Rows are points. Each copy is the shape, with its points in the same order, stretched, turned, moved and blurred by noise. Say if it was mirrored as well.

Shape, 5 rows:
[[-0.30 -0.59]
 [-0.17  0.40]
 [ 0.21  0.18]
 [ 0.04  0.12]
 [ 0.04  0.43]]
Copy 1, 5 rows:
[[ 0.45 -0.42]
 [-0.11  0.44]
 [-0.40  0.13]
 [-0.19  0.17]
 [-0.26  0.38]]
Copy 1 is: mirrored
Copy 2 (5 x 2):
[[ 0.17  0.68]
 [-0.21 -0.15]
 [ 0.20 -0.20]
 [ 0.03 -0.07]
 [-0.06 -0.27]]
Copy 2 is: mirrored
Copy 3:
[[-0.04 -0.53]
 [ 0.23  0.42]
 [-0.16  0.34]
 [-0.03  0.20]
 [ 0.06  0.48]]
Copy 3 is: mirrored

Shape (8 x 4):
[[ 0.19 -0.22 -0.73 -0.29]
 [-0.08  0.90  0.16 -0.07]
 [-0.31 -0.29 -0.09 -0.01]
 [ 0.09 -0.29 -0.03  0.03]
 [-0.67 -0.09  0.18 -0.26]
 [ 0.13 -0.24  0.04 -0.23]
 [ 0.05 -0.26  0.12  0.02]
 [-0.15 -0.02 -0.05 -0.23]]
Copy 1 (8 x 4):
[[-0.12 -0.20 -0.69 -0.25]
 [-0.19  0.91  0.14  0.23]
 [ 0.48 -0.14 -0.13 -0.08]
 [ 0.11 -0.33 -0.04  0.06]
 [ 0.67  0.22  0.10 -0.36]
 [-0.08 -0.34  0.00 -0.12]
 [ 0.10 -0.33  0.10  0.07]
 [ 0.14  0.06 -0.07 -0.17]]
Copy 1 is: mirrored
Copy 2, 8 rows:
[[ 0.03 -0.68  0.27 -0.41]
 [-0.20  0.96  0.03 -0.34]
 [-0.13 -0.38 -0.25  0.17]
 [ 0.10 -0.32  0.00  0.21]
 [-0.17 -0.09 -0.72  0.01]
 [ 0.29 -0.25 -0.10 -0.03]
 [ 0.14 -0.18 -0.08  0.24]
 [-0.04 -0.13 -0.22 -0.13]]
Copy 2 is: mirrored
Copy 3:
[[-0.08 -0.27 -0.26 -0.68]
 [-0.01  1.01 -0.25  0.16]
 [-0.29 -0.25  0.20  0.04]
 [ 0.04 -0.35 -0.07  0.02]
 [-0.35  0.15  0.61 -0.01]
 [ 0.23 -0.18  0.02 -0.14]
 [ 0.12 -0.31 -0.03  0.14]
 [-0.09  0.04  0.10 -0.15]]
Copy 3 is: only turned

Shape:
[[ 0.37 -0.27  0.06  0.47  0.00 -0.33]
 [-0.11 -0.41 -0.14  0.12 -0.16 -0.12]
 [ 0.26  0.26  0.77  0.52 -0.22 -0.06]
 [ 0.46 -0.13 -0.31 -0.19 -0.27 -0.29]
 [-0.23 -0.18 -0.07  0.06 -0.36 -0.43]
 [-0.41 -0.21 -0.21  0.06 -0.12  0.05]
 [ 0.18 -0.29  0.20 -0.07 -0.06  0.40]
 [ 0.21 -0.47 -0.33  0.34 -0.44 -0.04]
 [-0.62 -0.56  0.00 -0.02  0.14  0.15]
 [-0.14  0.27 -0.03  0.18  0.00 -0.01]]
Copy 1:
[[-0.06 -0.35  0.14  0.16  0.21  0.43]
 [-0.04 -0.34 -0.42  0.14  0.01  0.14]
 [-0.56  0.00  0.63  0.31 -0.39  0.23]
 [ 0.09 -0.04 -0.31 -0.40  0.00  0.56]
 [-0.32 -0.04 -0.43  0.23  0.11  0.31]
 [-0.01 -0.15 -0.50  0.20 -0.04 -0.17]
 [ 0.01 -0.45 -0.09 -0.23 -0.55 -0.12]
 [ 0.26 -0.42 -0.42  0.25 -0.09  0.51]
 [-0.15 -0.53 -0.57  0.15 -0.03 -0.50]
 [-0.07  0.21  0.02  0.15 -0.10 -0.08]]
Copy 1 is: mirrored
Copy 2:
[[ 0.48 -0.13  0.35  0.18 -0.07 -0.29]
 [ 0.12 -0.36 -0.17 -0.04 -0.14 -0.15]
 [-0.32  0.11  0.99  0.35 -0.18 -0.17]
 [ 0.49  0.35 -0.20  0.01 -0.26 -0.18]
 [ 0.17 -0.31 -0.04 -0.07 -0.31  0.18]
 [-0.14 -0.37 -0.36 -0.02  0.05  0.04]
 [-0.28  0.14 -0.02 -0.13 -0.05 -0.55]
 [ 0.29 -0.28 -0.31  0.20 -0.31 -0.43]
 [-0.30 -0.63 -0.29 -0.43  0.18 -0.08]
 [-0.10  0.05  0.03  0.18  0.16  0.22]]
Copy 2 is: mirrored
Copy 3 (10 x 6):
[[ 0.75 -0.22 -0.01  0.31 -0.18 -0.26]
 [ 0.23 -0.40 -0.36  0.23 -0.15 -0.15]
 [ 0.34  0.25  0.70  0.22  0.23 -0.22]
 [ 0.36  0.00 -0.37 -0.04 -0.68 -0.20]
 [-0.01 -0.35 -0.22  0.26 -0.18 -0.59]
 [-0.10 -0.30 -0.47  0.29  0.10 -0.09]
 [ 0.20 -0.12 -0.09 -0.16  0.00  0.46]
 [ 0.33 -0.41 -0.32  0.51 -0.51  0.18]
 [-0.03 -0.69 -0.51  0.01  0.39  0.00]
 [ 0.02  0.18 -0.19  0.21  0.23 -0.32]]
Copy 3 is: only turned
